Each row of a before or after table is a point. The points were changed in one or more steps. Then noise was added and the rows were shuffled. The steps act on how far a point lies along the listed directions, d1 being the first. What was done? A step turns or swaps two directions, mirrors them in a line or flattens them onto one, adds a multiple of one to another, or multiplies one. Angles are multiples of 10 degrees, from the lower direction toward the higher: turns from -170 to 170, lines from 10 to 170 but not 90. Use the fewest steps. Two steps may share a direction if one is a turn and the other turns, adds or multiplies; they go together, in the order done. Otherwise the lowest direction goes first.

Directions:
(1): [-2.77 -0.48  0.28]
(2): [ 0.37 -2.65 -0.91]
(3): [-0.42  0.86 -2.66]
Before (13 x 3):
[[-0.21 -0.82 -0.59]
 [ 0.03 -0.55 -0.12]
 [ 0.56  0.29 -0.44]
 [ 0.33  0.00  0.72]
 [-0.53 -0.66 -0.57]
 [-0.25 -0.51 -0.15]
 [-0.54 -0.25 -0.02]
 [ 0.47 -0.83 -0.24]
 [ 0.16  0.17  0.30]
 [ 0.45  0.23  0.09]
 [ 0.10 -0.45 -0.56]
 [-0.08  0.16  0.21]
 [ 0.08 -0.10  0.90]]
After (13 x 3):
[[ 0.30 -0.44 -0.13]
 [ 0.01 -0.17  0.91]
 [ 0.01 -0.55 -0.21]
 [ 0.01  0.19  0.31]
 [ 0.18  0.06  0.77]
 [-0.07 -0.76 -0.67]
 [ 0.32 -0.78 -0.68]
 [ 0.25  0.39  0.17]
 [ 0.38  0.54 -0.33]
 [ 0.83 -0.49 -0.18]
 [-0.15  0.05  0.17]
 [ 0.41 -0.28 -0.55]
 [-0.37 -0.47 -0.14]]
Steps: turn d1 and d2 by 30 degrees

Directions:
(1): [ 0.33 -1.33  3.50 -0.90  1.01  0.28]
(2): [ 1.73 -2.71 -1.35  0.78  1.53 -0.96]
Before (9 x 6):
[[-0.47  0.40  0.35  0.05 -0.33  0.12]
 [ 0.00 -0.21 -0.14  0.33 -0.15 -0.16]
 [-0.67  1.04 -0.19 -0.13 -0.43 -0.01]
 [-0.48  1.08 -0.11 -0.13 -0.75  0.20]
 [-0.16  0.47  0.05  0.28 -0.33 -0.10]
 [ 0.22 -0.35 -0.17  0.21  0.62 -0.16]
 [ 0.24 -0.41 -0.39 -0.05  0.10 -0.08]
 [ 0.14 -0.95  0.82 -0.03  0.58 -0.19]
 [-0.62  0.67  0.84 -0.58 -0.33  0.51]]
After (9 x 6):
[[ 0.13 -0.34 -0.57  0.49 -0.10 -0.28]
 [ 0.79 -2.41  2.54 -0.36  1.57 -0.27]
 [-1.40  2.77 -0.60 -0.22 -1.80  0.58]
 [ 0.58 -0.87 -0.96  0.16  0.35 -0.32]
 [-1.42  1.69  2.45 -1.23 -0.82  1.07]
 [-1.50  2.62 -0.73 -0.15 -1.39  0.31]
 [-0.95  1.10  0.84 -0.18 -0.72  0.36]
 [-0.48  1.10 -0.21  0.27 -0.73  0.02]
 [ 0.70 -1.14 -0.38  0.37  1.07 -0.39]]
Steps: multiply d1 by 3; multiply d2 by 2.5
